Each point is reached from the start by the listed moves, each made once or not at all, plus a little noise. Say if it took an odd or an even number of moves. Then give how often each move was made.

Moves:
(1): [ -3  -6 -22  10  25 -15]
(2): [  9 -25  18  13  21  35]
(3): [  6 -25 -24  28 -24 -10]
Start: [ 8 -6 -7  3 12  4]
Points:
[ 11 -36 -52  40  12 -19] => even (1, 0, 1)
[ 24 -58 -15  43   9  30] => even (0, 1, 1)
[ 14 -31 -30  30 -14  -5] => odd (0, 0, 1)
[ 19 -33  11  17  33  41] => odd (0, 1, 0)
[ 17 -40 -12  24  60  24] => even (1, 1, 0)

Moves:
(1): [  6 -15   0   0  13 -12  19  -1  -6   1  12  -8  10   8]
(2): [ 14 -10   9   3   2  -6   8  -2   7 -16   7  -2   9  -5]
(3): [ 11  -8  -1  -6 -10   3   2   2  -6  -1   8   4   1   0]
(4): [ 13   5  -1 -10  -3  -6 -12  -4  -5   2  -3   1  -5  -4]
(5): [  3 -14   4   2   7   4   8  -6   2   5  -4   2   2  11]
(6): [-28  -9  25  -7   1  -7  10   1   4   0  -8   4   1 -13]
(7): [  7  12   1  19  -5 -20  -7  -6  -7   9   4  -9  14  -1]
(8): [ 24  -8  -6 -15 -11  -4  17  15  -8 -16   8 -10 -13  12]
(9): [-18   7 -15   1 -13 -13 -14 -19   6  10 -14  -5  -2 -16]
(10): [-12  -6  13  -2  13  -9  18 -10 -10  15  -9   9  -4 -17]
(11): [  8   5 -10 -13 -13   6  -2  -5  -4 -14   0  -6   0   5]
Start: [ 12   7  15   0 -16  13  -5  10   2 -13   5 -15 -18  -6]
Points:
[ 40 -11 -13 -29 -58   8   6  -5 -11 -27   3 -30 -29   3] => odd (0, 0, 1, 0, 1, 0, 0, 1, 1, 0, 1)
[ 14 -49  54 -22  -3  -7  58 -11 -12 -21  12 -12   3 -18] => odd (1, 1, 1, 0, 1, 1, 0, 0, 0, 1, 1)
[ 60 -35  25 -12 -10  -4  23   2  -7 -19  26 -18   1   4] => odd (1, 1, 1, 1, 1, 0, 0, 0, 0, 0, 0)

Moves:
(1): [-13   5   9   3 -15  10  -1  -4  -8 -12   4   0   5  -1   0   8 -14   3
  -3  13   0   2   3  12   2  16]
(2): [  0   1  -3  -8  -8   1   1  -3   1  -5   2   3  -1  -8   3   4   0  -6
  -4  -7   0  -3   2   5 -11   8]
(3): [  2   9   4   8   9  18  14   7  -2  -9   2   2  -2  -6   3   1  -6  -9
   3   4   5   1 -15 -12   0  -2]
(4): [ -2  -1  -6   2 -10  -5  -2  -8  -3   5  -2  16   8   0 -10   1   0  -1
  -3  -6   5  -5  -9   3  -5  -1]
(5): [-15  -6   1 -10   1   2  -5  -3   7  -3   3   0   5   9  -1  -3 -12   0
  -3  -4   3   1   7  -5  -5  -1]
(6): [-9  3 -5  2 -3  7  8 -8 -3 -1  6 -3 -5 -2 -3  9  7  6 -5 -6  6 -8  7 -4
 -6  0]
(7): [  7   9 -19  -6  -8  -8  -8 -14  -7 -11  -7   2   6   0   1   2   3 -10
   0  -7  -3  -6   4   8 -10  -8]
(8): [  0  -5  -1   1  -8 -10   4   7   4  -3   5  -3  -6 -10   1  12  -3   0
  -6  -3  -2   2  -7  -2   5   0]
(9): [  4   4   9   5   2   1  -2  -3  -6  -5  -2   3  -5   0   2  -1  -8   6
 -10   4  -3   3  -9   3  -2   1]
(10): [  4   8  11 -10   8  -5  -2   2  -9  -7  -6   8  -3   3   4 -12  -8   0
 -17 -12   3  -4   6   4  -9 -10]
(11): [  6  -1   6   5 -22  -3   9  -5  -8   9   3   4  -4   4   8  -8   0  -6
   0 -10   1  -4 -11   2  -9  14]
(12): [ -5   3   5  -3  -1   0  -7  -3  10   3   1  -1   5 -15  11  20  -3  -8
   8 -12  -4   6 -11  -6  14 -14]
(13): [ -4   7   1   8  11   1  -6  -3 -15  -5  -4  11   3 -12   5  -1  12  -3
   1  14 -11   1 -17   4  -9  13]
(14): [ -4 -13   5  14   0  -1   3  -2   0 -11  11  10  13  -5   1  -6  10 -11
  -4 -10   9  -5  18   9   7   0]
(15): [  3   2   5  -4   8  -1   4  -2   1  -2  11   0  -5  -2  -3 -13  -9   6
   0   2  -5   1  10   4   5  -7]
(16): [  3  15   1   3  15 -11 -21   5   9   5  -9  -6  -1 -14  -5  -4 -10   5
   1   9 -12 -16  10   7  -1   2]
(17): [ -5   4  -5 -11   0  -4   2  -8 -13   1   5   3  17  -4  12 -14  -1  15
  -2   5   9   3   8  -6 -23  -2]
(18): [  1  -2  -4  -1   8   5  -7  14   5   4  12   2  -2   7  -1  -7   9 -14
 -11 -14 -17  18   6 -10  -2   3]
(19): [ -4  -2   0   9   3  -2   6  -8  -3  -8   5  -1   3   1  -9   1 -14   1
   8   4  -5  -2   9 -13  -5  -5]
(20): [  5 -14  -2  -9  -5  -3  -9   4 -11  -1  -6  -1   8  -5   5  -4   8 -10
  -6   2  -2   1   2  -1   1  -4]
(21): [ -6   2  15   0  -3  15   6  -2  -4   5   1   6  11   4   7  -8   2   1
 -11   6  -2  -6  -8   5  -2 -11]
(22): [  0   1  -6   0  -5  15   0   4 -13   2  -4  -4 -11  -7   4  -2   8  -3
  -2  12 -13   6   0  15   4 -11]
(23): [ 1 -1  1  6  1 -5  5 -4 -9 -3 -1 -8 -3  3  0 11  4 -1  2 -3 13  4 -1  1
 -1 -4]
(24): [ 11   3 -13  -3   5  11   0   9   5  -6  -2   7  -4   4   5  17  -5   7
  -1   2  13 -10   2   1   4  -1]
Start: [ -5 -10  12   6  -7  -1  -6   7 -11 -14 -14   0   6  -2   0   6   7   8
  -6   8  -2  -2   2  -2   2  10]
Points:
[ -9  14  36  14  19  43   0   2 -47 -47 -20  30  17 -30  30  27  -8   1
 -38  14  -4 -20 -33 -20 -13 -22] => even (0, 0, 1, 0, 0, 1, 0, 0, 1, 1, 0, 1, 1, 0, 0, 0, 0, 0, 1, 1, 1, 0, 0, 1)
[-60   1  33   4 -32  29  27 -22 -30 -50  17  -1  35 -29  23  47 -33  10
 -20   7  20  -3  -5 -27 -30  -4] => odd (1, 1, 1, 0, 1, 1, 0, 1, 0, 0, 0, 1, 0, 0, 0, 0, 1, 0, 1, 0, 1, 0, 1, 0)
[ 19  21  -8  29  -4  -2  -2  -4 -27 -37 -21   0   0 -10   4  26 -21  -5
   7   7  11 -37  -2  -7 -19   5] => odd (0, 0, 1, 0, 0, 0, 1, 0, 0, 0, 1, 0, 0, 0, 0, 1, 0, 0, 1, 0, 0, 0, 1, 1)
[-34 -14  16 -25 -42  45  -7   5 -21 -38   7   5   9 -33  27  46 -14   2
 -40  14 -11 -13   8  22  14 -14] => odd (1, 1, 0, 0, 1, 1, 0, 1, 0, 0, 0, 1, 0, 0, 1, 0, 0, 0, 0, 1, 1, 1, 0, 1)
[ 10   9  19   7  39  19 -32  27 -55 -30 -18  14   2 -20  13 -14   6  -5
 -41  30 -43 -10  19  15 -14 -22] => odd (0, 0, 0, 0, 0, 0, 0, 0, 0, 1, 0, 0, 1, 0, 1, 1, 0, 1, 1, 1, 1, 1, 1, 1)
[  1  14  38  26 -31  42  11 -12 -30 -53   7  33  25 -19  35  19 -21 -12
 -25   0   7 -22 -17  24  11  -1] => even (1, 0, 1, 0, 0, 0, 1, 0, 1, 0, 1, 1, 0, 1, 1, 0, 0, 0, 0, 0, 1, 0, 0, 1)
[-18   4   0   7  -7  14 -12   8 -21 -20  23  23  22 -50  22  28  18   4
 -43 -17  -4 -15  28  19 -12 -27] => even (0, 1, 0, 1, 0, 1, 0, 1, 0, 0, 0, 1, 0, 1, 1, 1, 1, 1, 0, 0, 1, 1, 1, 1)
[-27  34   7   1 -10  29 -35 -19 -32 -50 -24  23  20 -24  15  29 -18  18
 -42  33 -13 -44   1  34 -40  30] => even (1, 1, 0, 0, 1, 1, 1, 0, 1, 0, 0, 0, 1, 0, 0, 1, 0, 0, 0, 0, 1, 0, 0, 1)
[-28 -26  44   6 -48  29   2  -5 -24 -42  22  23  23 -21  33  28 -19   1
 -48  -8  10 -19   3  17  16   4] => even (1, 0, 0, 0, 1, 1, 0, 1, 1, 0, 1, 1, 0, 1, 1, 0, 0, 0, 0, 1, 1, 0, 0, 1)
